Rows are points. To make a cloud, some directions were put in groups of two or more. Within a group, all points are equally far from the middle, so they leave a hole (a ring in 2 directions, a hollow ball in 3). The other directions are filled evenly. Then the cloud was stretched, turned, moved and blurred a little. Count the holes, and give their numbers of directions, smallest first.
In the rows, zero is written as 128.

Cloud, 13 rows:
[[152 151]
 [173 112]
 [146 137]
 [129 169]
 [167 111]
 [126 116]
 [143 183]
 [107  54]
 [ 85 138]
 [ 84 151]
 [142 189]
 [134  91]
 [125 178]]
Holes: 0

Cloud, 19 rows:
[[ 69 120 153]
 [134 132  86]
 [155 144 121]
 [ 74 121 122]
 [100 136  96]
 [ 92  58 115]
 [135 107  62]
 [109  50 128]
 [ 76 114 170]
 [159 143 135]
 [136 155 111]
 [158 138 159]
 [ 86  69  89]
 [123 152 104]
 [ 89 103  88]
 [124 118  73]
 [142 172 138]
 [ 76 119 179]
 [118 130  84]]
Holes: 1 (2)

Cloud, 30 rows:
[[173 161 184 167]
 [185 121 139 145]
 [108 124  74  98]
 [104 115  87 143]
 [140 102 115  84]
 [188 137 156 118]
 [171  91 140 123]
 [149  76 161 137]
 [114 193 136 126]
 [133 180  88 138]
 [105 106 106  86]
 [108 126 163 167]
 [100 133 167  95]
 [171 131 130  95]
 [163 141 220 148]
 [152 128 222 130]
 [155  77 152 117]
 [140  86 186 147]
 [160  80 148 120]
 [155 165 184 103]
 [160  80 147 131]
 [180 153 149 164]
 [139 179  98 152]
 [130 112  93 155]
 [153 120 112  86]
 [125 183 154 103]
 [114 193 135 127]
 [125 194 114 122]
 [ 92 118  83 107]
 [174 102 132 144]]
Holes: 2 (2, 2)

Cloud:
[[175 180 139 158  96 123]
 [138 142 135 129  48 163]
 [157 141 149  71 120 186]
 [144 126 130 133 181  68]
 [141 121 164  75 111 153]
 [194 160 107 126 134  82]
 [144 179 147 119  69 169]
 [ 84  97 142 105 128 157]
 [157  97 107  92 106  89]
 [145 105 145 208 111 129]
 [153  95 169 181 120 146]
 [123 151 139  63 140 109]
 [142 125 117  53 138 145]
 [148 124 113  94 159 168]
 [166 135 176  83 111 135]
 [114 126  85 129 130 156]
 [172 174 146 159  97  99]
 [104 106 104 130  82 154]
 [135 139 154 108 130 182]
 [ 84 122 160 139 150 159]
 [181 104  95 173 105 148]
 [195 167 135 132 125  85]
 [130  62 140 128 112 117]
 [106 105 124  94 180 114]
 [204 167 166  83 110 123]
 [160 194 148  82 111 110]
 [142 100  93  94 144 159]
 [154 171  74 106 115 103]
 [ 86 101  89 169 146 124]
 [189 127 106 168 123 158]
 [105 149 150  84  98  88]
 [202 110 124 129 108  79]
 [157 138 159  61 114 156]
 [167  85 143 165 170 118]
 [146  92  96 161  83 144]
 [124  82 169 118 110 106]
 [209 124 167 117 123 146]
 [192  88  97 120 147 131]
 [139  91 147 170  80 149]
 [138  87 143 120 104  76]
 [141  91 103  96 125  87]
 [ 82 154 112 147 142 127]
 [139 105 124 172 120  41]
 [158 134 150 155  60 162]
 [ 73 130 164 150 116 153]
 [132  82  93 152 154 140]
 [167 166 139 131  41 127]
 [200 127 126 116  75  85]
 [163 176 164 125  95  94]
 [123 134 142  59 117 115]
 [196  96 160 132  95 152]
 [183 156 169  70 108 135]]
Holes: 2 (2, 3)

Cloud:
[[ 78  90 160 123 136 180]
 [100  92  76  96 151 169]
 [175 144 130 119 160 164]
 [ 77  88 128 180 117 168]
 [170 105 123 154 102  79]
 [171 168  91 136 156 134]
 [107 111  84  72 138 167]
 [ 88 123 136 114 200 169]
 [130 158 108 152 196 125]
 [169 136 162  60 141 127]
 [ 99 137  73 148 144 163]
 [162 127 108 149 121  90]
 [ 69 108 180  96 171 154]
 [ 60 114 175 167 136 114]
 [101  95 111 182 140 160]
 [181  83 101 149  96 116]
 [ 90 113 102 162 160 122]
 [148 113 130 138 147 178]
 [ 81 109 129 142 175 161]
 [142 146 173  85 170  97]
 [137 138 144 124 200 133]
 [147 141 183 127 106 108]
 [132 136 184  76 138 107]
 [ 81 109 174  83 157 109]
 [164 104 111 187 132 115]
 [153 142  78 205 103 134]
 [ 81 126 178  70 140 131]
 [113 111  76 139 119 160]
 [147 101 107 144  98  87]
 [151 111 108  66 160 111]
 [104 105 100 105 190 175]
 [118  91 152 141  56 131]
 [121 106 113 162 120 185]
 [107 140 102 154  94 127]
 [100 116 148 180  92 171]
 [ 98 126 195  86 133 152]
 [138 118 193  87 172 121]
 [104  99 204 104 146 129]
 [135 137 198 160 122 127]
 [122 163 144 109 157  89]
 [115 126 125 215 131 158]
 [ 71 121 124 155 122 103]
 [ 78 131 119 193  95 168]
 [ 93 102  81 169 107 131]
 [100 153 138 137 187 191]
 [124 138 131  75 123 129]]
Holes: 1 (4)

Cloud:
[[103 182 136 121  98  86  95 165]
 [ 45 156  79 127  92  99  96  81]
 [128  76 118 131 101 146 219 121]
 [108  84 154 127 126 144 127 153]
 [ 87 151 122 122 111  67 116  74]
 [139 156 134 105 109 122 149 114]
 [ 69 168  52 126 109 129  89 140]
 [144 159  85 126  95 101 149  99]
 [133 120 104  82 147 177 132 171]
 [123 112 135 135  60  61 115  70]
 [ 73 143 132 159  93  93 132 188]
 [152 128 180 128 115 139 145 111]
 [115 192 111  80  70 112  73 125]
 [149 165 165 131 129  85 127 128]
 [120 160 170  87  88 140 144 119]
 [127 184  78 120 116 110  87 210]
 [ 97 153 155 146 116  93 140 173]
 [124 146 164 114 142 137 161 168]
 [129 175 158 123 144 115 155 144]
 [103  68 114 119 124 110 106 148]
 [137 145 125 104  48 104 133 119]
 [139 205  92 122  57 138 130 149]
 [108  74  92 141 120 153 180 116]
 [117 148 118 116 121 147  69 191]
 [ 95 129  93 139 168  59  83 130]
 [135 115 128 109  85  97  91 161]
 [ 97  62 128 136 166 139 179  89]
 [ 59 167 105 153  18 106 155  83]
 [ 86 189  99  99 175 124  88 198]
 [ 89 126  53 116  56  91  87 156]
 [117 119 148  82 167 105 109 156]
 [145  81 156 116 169 195 173 119]
 [102 165  89 144   9 104 140 104]
 [145 136 127  88  84 147 106 104]
 [121 205 138 102 113 127 120 149]
 [130 196 120  75 136  99 137  96]
 [129 166 174 139  90 100 130 115]
 [161 110 108  66 193 156 143 129]
 [184 104 114  83 105  85 144  79]
 [ 74 117 148  88 107  92 165 100]
 [ 74 100  92 152 105  99  91 154]
 [107 108 111 126 105 104 103 114]
 [191  97  98 120 137 112 164  99]
 [105  99  82  73 109  91  84 109]
 [100 126 146 128 124 122  91 148]
 [161 152 195 123 129 116 148 119]
 [ 98 116  59 134 107 135 107 134]
 [161 164 130 110 106  66  91 135]
 [100  93 113 132 174 113 121  76]
 [109 112 117 101 121 166 122 199]
 [114 156 175 120  60  95 119  61]
 [133 123 168  93 113  47 133  49]
 [117 127 192 112 184  92 121 141]
 [111 136  74 121 170  80 116 184]
 [120 126  68 115 114 108 153 134]
 [102  77 118 106  93 113 168 169]
 [134 107 115  88 136 153 177 109]
 [ 89 188 115 131 113 150 106 151]
 [127 126 170 109 109  86 112 145]
 [120 162 169 109  65 131 100 173]
 [106 162 154 129  71  97 132 121]
 [ 90 157 149 125 116 128 103  62]
 [145 134 152  86  26 139 119 139]
 [ 94 171 144 113  85 142 147  85]
 [104 123 142 117  73 134 100 126]
 [108 106 146 127  90  87 185  68]
 [131 165 156 137  84 121 132 150]
 [107 161  82 134  81  94 110  65]
 [103  78 145 112 162 149 170 164]
 [107 129 114 125 151  93  99  93]
 [143  85 162 108 102 155 155 121]
 [130  91 106 110  79 102  99 156]
 [ 98 162 144 124  19  48 113 121]
 [ 90 153 170 111 110 118 109 154]
 [159 176 109  84  77 111 127 173]
 [143 104 185 114  91  69 140 130]
 [121 116 119 159 128  74 115  81]
 [129 105 168 117 156 109 102 129]
 [ 92  88  68 126  87 144 143 132]
 [ 92 129 114 145  85 136 121 165]
 [ 78 103  73 161 107 122 125 128]
 [ 92 106 163 128  76 136 107 131]]
Holes: 0
